Each row of a before or after table is a point. The points were changed in one or more steps. Then noise was added and the rows were shuffled. The steps act on columns, c1 being the first. Write out the steps. A step turns or swaps two columns, mirrors them in a line or flattens them onto one, adds a multiple of one to another, or multiplies or shifts one. Angles are multiples of 10 degrees, from the lower column toward the higher: turns from -170 to 170, lines from 10 to 170 but not 90. Use the fewest steps. Two steps may share a column if one is a turn and the other turns, adds or multiplies; they go together, in the order done. Otherwise the lowest column goes first.

Before:
25, -10, 36
6, 59, -16
4, -23, -11
-28, 28, 22
39, 8, -1
30, 21, 55
-1, 22, -14
-37, -16, -6
28, -8, 53
After:
13, 35, -51
1, -29, 10
62, 9, -3
-8, 9, -29
-59, -13, 1
43, 25, 46
-42, 38, -1
36, 14, 37
48, 58, 31
Steps: multiply c1 by 1.6; turn c2 and c3 by -40 degrees

Before:
22, -10, 32, 14
-17, -23, -12, -12
-51, 32, -18, 22
-45, -5, -54, -67
-7, 2, 25, -26
-41, 13, 11, 27
15, -1, 6, -38
10, 8, 19, 8
-9, 25, 5, -28
-45, 9, -11, -51
42, 19, -43, -22
7, -62, 19, -70
-19, 49, 1, -49
After (13 x 4):
19, -59, 26, -34
49, 15, 14, -9
32, -13, 34, 6
-3, 24, 5, -17
60, -31, 16, 15
-11, -2, -19, -37
25, -9, -9, 30
36, -30, 16, -13
64, 27, 19, 7
-13, -50, 7, 6
46, -39, 35, 83
-2, -77, -28, 25
77, -42, -31, -10
Steps: shift c1 by 40; turn c2 and c4 by -110 degrees; turn c2 and c3 by -20 degrees

Before:
-34, -31, 37, -11, -18, 10, -28, -16
-7, 0, -45, -8, 31, -17, 39, 20
9, -7, 47, -35, -75, 5, -14, -36
-10, 24, 38, -36, -49, -22, -39, 3
-53, -9, 10, 14, 60, -38, 40, -54
15, 26, 42, -27, -23, 28, -26, -9
-7, 16, 3, 19, 10, -14, 55, 49
-38, 31, -41, 35, 13, -4, 42, 10
After:
-13, 31, 10, -13, 12, 9, -42, -20
-53, -30, 0, 34, -7, 0, 20, 8
-33, -16, 62, 20, -5, -13, 44, 49
11, -17, -3, -41, 52, -22, -37, 1
-72, 1, 55, 15, -62, -37, 9, -53
15, 20, 33, -34, 76, 3, -8, -38
-26, -4, -12, -9, -32, -19, 30, 18
31, -21, 19, -30, 28, 30, -16, -8
Steps: add 1 times c7 to c3; turn c1 and c7 by 30 degrees; turn c2 and c5 by 170 degrees

Before (10 x 11):
26, 12, -23, -8, -12, -15, -23, 73, 33, 11, 47
-10, -26, -44, -64, 10, 24, -37, -39, 3, -43, -17
-12, 26, -30, 43, -4, -42, -7, 61, 19, 20, 7
27, -33, -24, -10, 0, 8, -8, -44, -42, -13, 6
6, 29, -78, 15, -1, -2, 9, 47, 3, 42, 32
-6, -35, -37, -20, -30, 55, -39, -7, -29, -22, -16
-22, 58, 22, 12, 28, 22, 17, -20, -79, 3, 40
-10, -23, -23, -64, -24, 3, -30, -23, -41, 11, -14
31, 43, -32, 12, -20, -5, 33, 60, 23, 22, -6
-13, -56, -7, -45, 29, 40, -13, -18, -25, 3, -13
After, 10 rows:
18, 29, -78, 2, -3, -2, 16, 5, 2, 41, 31
-4, 11, -25, 26, -11, -27, -10, -3, 34, 10, 46
41, 25, -29, -21, -7, -70, 3, 2, 16, 21, 5
-65, -21, -22, 2, -23, 4, -33, -4, -43, 8, -12
18, 44, -33, 26, -19, -7, 43, 9, 21, 23, -8
-21, -35, -36, -1, -32, 89, -41, -3, -28, -22, -16
-48, -57, -5, -3, 28, 63, -15, -4, -25, 4, -15
8, 56, 20, -25, 26, 35, 13, 6, -80, 2, 39
-4, -34, -24, 31, 0, 13, -15, -5, -42, -14, 6
-65, -23, -44, 0, 7, 41, -40, -9, 3, -43, -16
Steps: mirror c1 and c4 in the line at 40 degrees; multiply c6 by 1.6; flatten c7 and c8 onto the line at 10 degrees

Before:
-13, 7, 4, 1, 10, 34, -11, -39, -12, 16, 28, 11, 5, 0
-25, 33, 0, 30, -3, 17, -7, -7, 0, 16, 19, 30, 9, 11
27, -3, 16, -41, 39, -27, -27, 19, 11, -17, -49, -33, -30, 20
16, -3, -2, -30, 2, -10, -56, -13, 31, -21, -27, -17, -31, 22
-13, 18, -10, 1, -33, 24, 10, -10, -12, 22, -2, 5, 21, -13
28, 22, 6, 5, -17, 6, -12, -6, -14, 20, 18, -4, 16, 13
0, 7, -3, -10, -6, 37, -4, 0, 16, 16, 17, 11, 35, 19
-9, 5, -9, -24, -1, 2, -33, -2, 25, 46, 24, 34, -25, -20
-10, 29, -39, 1, 14, -11, 1, -33, 12, 40, 13, 22, 2, 7
7, -31, -1, 0, -25, 41, -16, 15, -6, 23, 4, -10, -16, 34
21, -40, 22, -32, -15, -12, -13, 8, 3, -23, -12, -4, -16, 36
After:
-10, 8, -10, -24, -3, 20, -33, -23, 23, -42, -23, -16, -29, -73
23, 4, 4, 4, -31, 3, -8, 7, -18, 2, 22, 8, -18, -61
-10, 33, -38, 4, -12, 31, 4, 11, 11, -13, 1, -18, -11, -97
8, -37, -2, 1, 3, -2, -21, -21, -6, 18, -16, 40, -4, -97
-13, 12, 4, -1, 1, 47, -10, 6, -15, -9, 8, 25, -28, -37
15, -2, 3, -32, 0, -6, -56, 20, 29, 29, -33, 2, 19, 18
-12, -9, -13, -1, -35, 19, 7, -5, -11, -24, 15, 17, 8, -34
23, -44, 21, -35, 11, -12, -10, 1, 3, 41, -20, -7, 9, 7
-23, 23, -2, 30, -24, 30, -9, -20, 0, 1, 12, -4, -18, -44
-3, 2, -3, -10, -10, 21, -2, -21, 13, 11, 32, 30, -6, -58
28, 18, 17, -40, 30, -40, -24, 15, 11, 25, -36, -7, 44, 12
Steps: turn c2 and c5 by -40 degrees; turn c6 and c12 by 120 degrees; turn c6 and c8 by 130 degrees; turn c10 and c14 by -120 degrees; multiply c14 by 2.5; turn c11 and c13 by -80 degrees

Before (10 x 18):
28, -14, 35, 19, -33, 29, -21, 25, 9, 40, -25, -3, -10, -12, -10, 46, 25, -31
-1, 0, -21, -25, -21, -12, 18, -16, 4, 32, 14, -10, -29, 18, -32, 36, -1, -73
35, 28, -20, 26, -30, 25, -11, -14, -25, 28, -7, 12, -45, -25, 7, 26, 20, -34
-11, 62, -32, 27, -61, -25, -27, 34, -32, -50, 54, -87, 34, 60, 9, -10, 3, 28
35, 24, 26, -25, -12, 36, 32, -26, -7, 5, -11, 2, -18, -6, -10, 62, 23, -31
-14, 10, -19, 52, 16, -1, -50, -23, 3, -35, -21, -57, 15, 27, -12, -10, -10, 29
-2, 50, -38, 31, -24, 12, -44, 54, -44, -69, 32, -64, 72, 67, 45, -47, -36, -1
-14, -6, 27, 32, 0, 21, -25, -26, -14, 16, -23, -15, -3, -7, 43, 19, 67, -34
14, 28, -9, 4, -34, -45, 32, 29, -48, -35, 16, -22, 6, 24, -40, -24, -2, -25
26, -17, 21, 11, -46, 24, -6, -57, -24, 19, 4, -11, 0, -25, -33, 32, 13, -55
After:
-15, 12, -41, 30, -26, 8, 82, 55, -41, -69, 28, -32, 16, 71, -27, -64, 49, 0
-30, -19, 22, 36, -2, 13, 11, -29, -14, 11, -23, -10, 23, -5, 66, -6, 42, -34
4, 27, 24, -26, -12, 52, -30, -30, -10, 12, -10, -6, -19, -7, 25, 77, -8, -34
39, 9, -8, 7, -28, -22, -2, 32, -45, -35, 18, -14, -27, 26, 2, -31, -35, -22
9, -7, -24, -23, -23, -12, -30, -13, 2, 29, 15, -4, -2, 19, -9, 56, -31, -79
4, -11, 37, 20, -38, 41, -7, 25, 8, 44, -29, -1, 24, -10, 26, 33, -6, -32
9, 29, -18, 30, -38, 41, -41, -11, -19, 31, -3, -8, 25, -30, 19, 5, 4, -31
0, 7, -34, 24, -54, -23, 43, 35, -32, -45, 58, -37, 12, 61, 2, -25, 5, 24
-1, -19, 21, 11, -49, 41, -3, -60, -25, 20, 9, -4, -1, -26, 15, 28, -35, -56
-8, -12, -15, 52, 14, -9, 26, -23, 5, -35, -21, -17, 41, 28, -8, -44, -14, 29
Steps: turn c1 and c6 by 40 degrees; turn c2 and c12 by -30 degrees; multiply c12 by 0.4; add -0.7 times c4 to c16; turn c7 and c13 by -110 degrees; swap c15 and c17

Before, 12 rows:
3, 8, 6, -1, -13, 10, -6, -7, 5, -1, -14, 7, -18, 16, 18, 11, -2, 5, -6, 4, 12, -7, -4, 5
-12, -4, 5, 3, 8, -2, 5, -4, -24, 2, -11, -48, -7, 3, -5, -3, -7, 9, 32, -26, 11, 50, -8, 9
4, 11, -27, 1, -9, -15, 9, 4, 3, -3, 4, 7, -14, 3, 2, 3, -8, 2, -8, 16, 7, 1, -14, -1
-15, -7, 3, 20, -14, -5, 8, 1, 6, -2, -7, -3, 0, 6, 8, 3, 0, -1, 21, 7, -5, -6, -25, -7
-13, 0, 7, -2, -12, 12, -19, -2, 4, 0, 1, -5, -11, 5, -5, 2, -23, -3, 2, 14, -1, -6, -12, 9
7, 14, 8, 4, 8, -12, -8, 14, 7, 0, -8, -2, -16, 4, 10, 0, 8, 24, 9, 14, -4, 21, -11, 6
-1, -3, 6, 10, 7, -15, -18, 11, -1, 4, 9, 2, -8, 28, -3, 7, 7, 5, -8, 13, -3, -4, -20, 10
-5, -8, 0, 3, -12, 17, -2, 3, -6, -2, -3, -3, -18, 3, -5, 1, -3, -5, 10, 13, 4, 4, 95, 8
0, 8, 13, -3, -18, -12, 2, -5, 2, 5, 1, 5, -1, 8, 15, 0, -2, 8, -9, 15, -8, -5, -7, 5
4, 16, 9, -3, -10, 0, 2, 11, 0, 8, -11, -7, -21, 5, 2, 10, 7, -13, -7, 4, -7, -3, 1, 5
5, 14, -38, -2, -10, -15, -14, 10, 7, -2, -12, 7, 7, 3, 1, 8, -5, 7, 6, -34, -7, 3, -19, -3
1, 9, -14, 0, -3, 5, 6, -4, 9, 15, -1, -11, -9, 4, -4, 9, 10, 11, -6, 6, -4, -3, -5, 9
After:
4, 6, -15, -3, -3, 7, 6, -5, 9, 7, -6, -13, -8, 2, 5, 10, 7, 10, -6, 15, -4, -13, -4, 7
7, -7, -1, 4, -14, 18, -3, 3, -7, -1, -10, -1, -15, 3, 3, 0, -4, -7, 11, 33, 3, 2, 95, 11
-3, 10, 4, -1, -12, 9, -8, -6, 5, -4, -28, 8, -5, 24, -5, 9, 0, 5, -9, 9, 10, -3, -6, 8
-4, 8, -29, 2, -9, -14, 6, 4, 3, 0, -1, 8, -15, 2, 2, 2, -9, 1, -7, 37, 6, 5, -14, 1
13, -4, 6, 11, 8, -14, -18, 10, 0, 1, 8, 1, -14, 22, 13, 9, 5, 6, -11, 32, -6, -4, -18, 14
12, -4, 7, 4, 7, -1, 5, -3, -25, 36, -20, -46, 1, 2, -2, -2, -7, 8, 49, -66, 11, 16, -8, 11
-1, 8, -40, -2, -13, -16, -12, 9, 7, 1, -14, 9, 16, 1, 4, 7, -5, 10, 5, -86, -7, 2, -18, -1
9, -5, 3, 19, -14, -6, 12, 0, 6, -11, -11, -3, 5, 9, -11, 3, 0, -1, 19, 17, -5, -7, -26, -6
-8, 14, 5, 4, 11, -12, -8, 15, 7, 14, -18, -1, -6, 8, 0, 1, 6, 27, 14, 35, -3, 9, -9, 7
13, 2, 6, -2, -13, 13, -19, -3, 6, -4, -6, -4, -13, 2, -1, 2, -22, -3, -3, 37, 1, -2, -11, 10
-8, 8, 12, -3, -18, -12, 3, -3, 2, 2, 1, 3, -2, 14, -7, -1, -3, 9, -12, 39, -6, -6, -8, 6
0, 21, 6, -5, -11, 0, 4, 13, -1, 6, -24, -8, -10, 3, 1, 11, 9, -12, -7, 10, -4, -4, 2, 5
Steps: turn c14 and c15 by -30 degrees; turn c1 and c15 by 140 degrees; turn c2 and c3 by -10 degrees; turn c19 and c22 by -20 degrees; turn c10 and c22 by -60 degrees; multiply c11 by 1.6; turn c11 and c13 by -30 degrees; multiply c20 by 2.5

Before (11 x 48):
8, -13, -3, 6, -17, -6, 3, 10, 2, 33, -26, -10, -22, -20, -9, -14, 22, -11, 17, 24, -4, 10, -12, 27, 7, 18, -22, -5, 38, -11, 10, 8, 66, 10, -9, 4, 24, 21, 31, 1, 3, 0, -11, -28, 3, -29, -25, -12
4, -5, 13, -10, -13, -11, 5, 9, 14, -9, 9, -16, -22, -20, -6, -5, 7, 23, 23, 9, 25, -21, -1, 11, -14, 3, 63, 3, 15, 5, -6, -7, -18, 11, 1, 8, -1, 4, -41, 20, -24, -21, 18, -8, 17, -22, -22, -16
-17, -13, 17, 11, 10, 20, -4, 9, 10, -12, 23, -5, -19, 23, 5, -10, -6, 7, 16, -7, -17, -22, 1, 4, 59, -22, -28, 13, 15, -21, -5, -5, -28, 5, 7, 16, -38, 16, 26, 5, -22, 20, -3, 33, -5, -2, -18, -3
6, -11, 15, 27, 8, 7, 23, -10, 13, -12, 14, 41, -5, 24, -14, 13, 12, -6, 17, 0, 9, 42, -2, 0, -11, 0, -27, 15, -9, -13, -4, -10, 3, -23, -15, 16, -2, 72, 29, 0, 7, -4, 34, -28, -23, -31, -4, 5
8, 20, 4, 1, 30, 17, -21, 5, -6, -12, -20, -9, -13, 14, 5, 6, -2, -15, 22, -3, 3, 8, -9, 3, 13, 7, 2, 4, -17, 31, -1, -4, -18, -76, -1, 17, -10, 4, 15, -29, -19, 29, -12, -28, -10, 56, -12, -11
8, -20, -28, -13, 9, -19, 11, -2, 15, -8, -25, 12, -10, 16, -11, -4, -12, 7, 32, -2, -12, -7, 1, 6, 12, -7, -15, -2, 5, 1, 20, -4, 16, -12, -14, 5, 16, 24, 38, 0, 27, -7, 1, 71, 18, -30, -16, -7
5, 3, 9, -4, 22, -6, 22, 10, 18, 1, -30, 9, -15, -6, 2, 5, -6, -15, 19, 2, -14, -11, -14, 3, -5, 21, -4, -7, 11, -42, 26, -3, 4, 5, 1, 10, 11, 9, -95, -23, -5, 10, 16, -11, 19, -24, 7, -1
-4, -17, -35, -9, 33, 18, -70, 11, -43, -7, -23, -12, 18, -15, -15, -4, 19, -14, 5, -6, -18, 22, 0, 34, 1, -24, -24, -7, 26, 4, 11, -21, -10, -88, 6, -7, 25, 20, -11, 4, -25, -5, 8, -6, 4, 7, -4, -17
8, 0, 9, 0, 7, -12, 19, 2, 1, 0, 59, -5, 9, -1, -8, 11, -8, 29, 19, 11, -2, -19, -15, 8, -9, 13, -12, -6, -18, 19, 0, -13, -21, -19, 36, -13, 13, 8, 33, 26, -18, 33, -11, -30, -12, 19, -7, -3
4, -10, 15, -10, 11, 18, 22, -44, 15, 11, -21, 29, 11, -13, -14, 19, -10, -13, 15, 54, -13, 24, -4, 33, -9, 21, -16, 16, -2, 10, 0, -9, -15, 7, -2, -7, 25, 5, -15, 27, -17, 7, 16, -8, 14, 5, 5, 2
-12, 18, -52, -8, -4, 6, -17, -16, 5, -12, -4, -1, -9, -13, 56, -14, -11, 24, 22, -1, 17, 7, -22, 8, 20, -36, -7, -7, -6, 34, -3, 6, -20, -18, -15, 16, -16, 4, 6, 26, 0, 31, -3, -24, 19, -31, 7, -27
After (11 x 48):
1, -10, 15, -6, 16, 11, 20, -27, 16, 14, -23, 31, 17, -15, -13, 19, -10, -10, 14, 47, -17, 32, 2, 35, -8, 19, -19, 13, -2, 7, -1, -7, -16, -47, -2, -10, 25, -1, 10, 27, -14, 7, -19, -7, 0, 2, 8, 1
-1, -3, 12, -10, -14, -15, 5, 0, 13, -8, 10, -18, -20, -20, -5, -2, 11, 23, 22, 9, 29, -19, 3, 11, -14, 3, 64, 1, 16, 3, -5, -12, -17, 13, 0, 22, -4, -8, 46, 20, -16, -26, -26, -8, -5, -20, -7, -15
-3, -16, -31, -9, 29, 43, -64, 73, -43, -7, -27, -11, 22, -15, -15, -2, 15, -15, 5, -11, -16, 19, -2, 33, 5, -24, -25, -7, 22, 2, 12, -22, -7, -18, 8, -12, 22, -3, 14, 5, -17, -5, -8, -9, -2, 9, -3, -19
9, 0, 9, -4, 7, -3, 23, 22, 1, 3, 58, -6, 6, -2, -7, 8, -7, 26, 21, 14, -3, -17, -15, 9, -10, 10, -16, -5, -20, 23, 0, -11, -23, -6, 35, -24, 12, -6, -31, 27, -14, 35, 20, -33, -2, 16, -15, -3
9, -15, -3, 8, -21, -8, 0, -6, 2, 31, -28, -7, -20, -23, -12, -11, 25, -12, 13, 24, -11, 17, -9, 27, 9, 19, -18, -5, 36, -12, 14, 10, 69, 13, -10, 20, 25, 4, -23, 0, 8, 7, 9, -27, 14, -28, -36, -10
-15, -13, 14, 11, 15, 19, -9, -13, 11, -8, 23, -6, -18, 22, 8, -13, -4, 3, 16, -3, -19, -22, 3, 5, 60, -21, -31, 11, 12, -23, -7, -3, -29, 14, 8, 18, -35, 1, -20, 5, -17, 16, 5, 35, -1, 0, -30, -3
7, -19, -32, -12, 14, -15, 14, 16, 17, -6, -28, 13, -11, 17, -14, -4, -14, 1, 32, -5, -12, -3, 0, 5, 13, -5, -15, 0, 3, 1, 20, -2, 20, -8, -15, 23, 16, 13, -30, 0, 30, -11, -12, 76, 10, -32, -32, -4
1, -12, 14, 27, 4, 13, 23, 13, 16, -12, 14, 42, -4, 20, -18, 10, 13, -5, 15, -7, 11, 39, 1, 0, -10, -3, -26, 16, -6, -10, -2, -7, 1, -21, -15, 31, 0, 10, -30, -2, 30, -3, -16, -27, -41, -30, -12, 5
10, 21, 4, 3, 31, 38, -19, 63, -3, -12, -21, -7, -15, 17, 5, 6, 1, -13, 25, -3, 3, 7, -10, -1, 18, 7, 2, 6, -18, 30, -1, -4, -18, -19, -2, -14, -6, -6, -10, -30, -12, 33, 18, -33, 4, 56, -14, -12
-14, 15, -52, -8, -5, 8, -11, 5, 7, -11, -4, -7, -8, -12, 59, -14, -15, 26, 21, -3, 16, 5, -23, 12, 21, -39, -9, -8, -6, 31, -8, 4, -18, -21, -14, 32, -11, 4, -7, 28, 4, 29, -13, -25, 16, -30, 3, -24
2, 2, 8, -3, 23, -6, 20, 0, 17, 1, -29, 11, -15, -6, 5, 5, -3, -12, 18, 8, -16, -11, -13, 0, -6, 25, 0, -7, 8, -45, 22, -5, 4, 12, 5, 21, 9, 3, 83, -23, 1, 12, -26, -10, 7, -22, 41, -1
Steps: turn c8 and c34 by 70 degrees; turn c6 and c8 by -20 degrees; turn c20 and c22 by 10 degrees; add -0.5 times c46 to c36; flatten c38 and c41 onto the line at 70 degrees; mirror c39 and c47 in the line at 100 degrees; mirror c43 and c45 in the line at 110 degrees
